Each row is a point. Any point is a mix of the corners, with weights that add up to 1. It lies inside the corners' shape when no weight is negative. Say inside or outside, and name the corners with a negative weight.

Corners:
(1): [31 38]
(2): [14 -4]
(3): [-60  -4]
Points:
[26 32] -> inside
[15  6] -> inside
[-13  23] -> outside (2)
[11 -2] -> inside
[-53  -2] -> inside
[16  7] -> inside
[27 35] -> inside

Corners:
(1): [ 15 -18   3  20 -30  28   2  25]
(2): [  3  18 -11 -25  -5  28  37  60]
(3): [-42  17   6 -39  12 -17  -4  11]
(4): [ -5  16  54  10 -33 -46 -12 -32]
(5): [ -2  13 -15  22  27 -10  48   1]
(6): [ 16 -30  40  -9  32 -45  13  49]
(7): [ 12  32 -21  -4 -33  26 -12  -3]
(8): [ 15 -33   8 -37 -24   0 -10  -6]
(9): [  9   1   6 -19  10  32  10   7]
Points:
[-25  10   7 -27   6 -10   1  12] -> inside
[  3  16   4   2 -13  -3   5  -4] -> inside
[-10 -13  31 -11   2 -28   3  -1] -> outside (2, 7)
[ 30 -26 -18   4  -6  25  26  42] -> outside (3, 4, 9)

Corners:
(1): [ -6   1 -25  23 -10 -17  -6 -31 -15  -7  -2 -23]
(2): [ -9  21   5   4  29 -12   3  13 -15   5  44 -28]
(3): [  8  16  12 -26 -11  -7  -1 -12  16 -15  -8  -2]
(4): [  8 -12  -6  -1   7 -11 -15 -20   4  -3 -13  -7]
(5): [ 16 -22  -9  -4 -17 -21 -10   1  -9 -26  -9  -4]
(6): [ 18  -2  19  -5 -15   0 -11 -11  19 -11 -24  53]
(7): [ 16   1 -23 -18  37 -18  15 -27 -13 -13  -8  45]
(8): [  3 -14 -21 -16 -22  12  -6 -15  60 -18  -6 -16]
(9): [ 18  -1  13 -22 -15  11 -17   6 -11 -13  -4 -18]
(10): [-17   3   1  12 -11 -14 -19 -20 -10  -2  44 -38]
(11): [ 20 -23  -6  -6  -8  -8  12 -11  21   6  -9  10]
(12): [ 17 -10  13  -7  10  -3   1 -14 -19 -24 -12  -4]
(13): [-43   4 -12 -18  -6  -1   4   2  -1 -13  10 -16]
Points:
[ -3   8   0  -4   8  -5  -1  -7  -5  -5  19 -12] -> outside (4, 5)
[  8   0  -8  -8  11 -11   2 -15  -2 -10  -1  15] -> inside
[-17  -7 -24  -7 -13 -12  -4 -19  16  -9  10 -20] -> outside (2, 6, 9, 12)
[ 3  2  2 -5  2 -8 -3 -8  2 -6  8 -6] -> inside
[  6   2   2 -11  -7  -8  -4 -11   7 -10   0  -6] -> inside
[ -2   3   0  -4   2 -10  -3  -8  -5  -7   7  -4] -> outside (8)
[  9  -9   1 -11 -10   1  -6  -4   5 -15  -7 -21] -> outside (6, 7, 10)

Corners:
(1): [  0  -9   2 -11  11  31  -2  -9 -35 -12  -4   8  -6  12   9  19   3  -3
  -9 -12]
(2): [ -2  -3  19 -14  -2  13  16  22  -7   1 -11   0   7  -1 -14  15 -26  -9
   9  27]
(3): [ -7  10  -4 -11  12  30  19  35  17  12  16  19   3   9 -18 -16   1  -7
 -35  -1]
(4): [ 10   6  23  -4  12  -4  15  22  -4  11  12  -5  -1   8   9 -29   3  20
  15   8]
(5): [ -6  -6  -5   7   1 -28 -18   1  -8 -39 -18  21   6  -8  -3  -7  21   3
  29 -22]
(6): [ -1 -18  -6 -12  20  16   3 -17   1  -7 -29  -4  -2  22 -21   4   3 -17
 -18   0]
(7): [  4   7  -7   4   2  -4   2  11   7 -20   9  13   1  -1 -20 -19 -32  11
  -2 -18]
(8): [-14  30   1 -10  15   4  11  -2  -5  27   2  14  -6  -9  14 -39  -7  -7
  20  14]
(9): [  0   2 -19 -20 -22  12   1  25   0 -42   9  34 -10  14 -16  36 -29  20
  15  13]
(10): [-13   1 -14 -19   5   9 -23   0  -5  10  -7   3 -11 -10   9   4 -16  32
  -9  25]
(11): [  0   1  12  -2  15   0  -5  -6  -7 -46  18  18 -19 -24 -24  17  20  23
   7  -4]
(12): [ -7  -9  -1 -23 -11 -37 -11   6   2  -1   0   6 -13  -7 -23 -11 -28  13
  11  14]
(13): [ 13   9 -10   3  28  -4  19  11   9  -7  18   4   0  -2 -28 -33  -6  -1
 -17  12]
(14): [ 24  -3   6 -16 -21 -23  -1  14   1  14 -11 -16 -18 -15  22  -5   2   0
  28   5]
(15): [ -6  20 -41  37 -25 -20  -4  23  21  13 -16  23  -7 -15  19 -11  -5  -8
   1 -25]
(16): [ -4   4 -13 -14  24  21   3  -9  -9  35   3   2   9  10  -7  -9   2 -19
 -11   1]
(17): [ 31 -60   7 -13 -28 -25   6  13   9 -20  10  14   9  32  21  -1  -7   0
  15 -13]
(18): [ -2   0 -21   2   8  -9 -36  -6   1  -1 -11  29  -5   8   6 -12   4 -11
  11   2]
(19): [ 11  16  -1  -9  22 -17  16   7  10   9  16 -18   2   5   1 -23  19 -33
 -28 -11]
(20): [ -3   0  27   2  -3  -9   3  -6 -16   7   2 -26  17   0 -12 -32  21 -26
 -17   8]
(21): [ 10   3   3  -2   5 -18  10  -1  -4  -6 -27   0   3  -7 -15   3  -9   7
  -8  -7]
Points:
[ 6 -1 -3 -4  3 -3 -2 -1 -5 -5 -3  4 -3  1  2 -4  3  0  5 -2] -> outside (2, 3, 12)
[ 4 -6 -2 -7  1 -2  0  6 -2 -6 -1  7  0  4 -5 -2 -3  0 -1 -1] -> outside (8)
[ 1 -4 -3 -7  2 -1 -3  6 -1 -5  2 10 -1  5 -3 -6 -1 -4  2  2] -> outside (21)
[ -7   9 -10   0  15   1  -6   0   1  10  -3   3   0  -3 -16 -12   0 -13
 -22   0] -> outside (4, 5, 8, 9, 14, 17)
[  4   4  -1  -6   0  -8   2  11   0   0   2   5  -3  -3   1 -10  -4   1
   4   1] -> outside (6)
[ -3   9   4 -23  16   0  10   8   0   4  -5  -2  -6  -6 -19  -3  -4   5
   1  17] -> outside (1, 7, 15, 17, 18, 20)
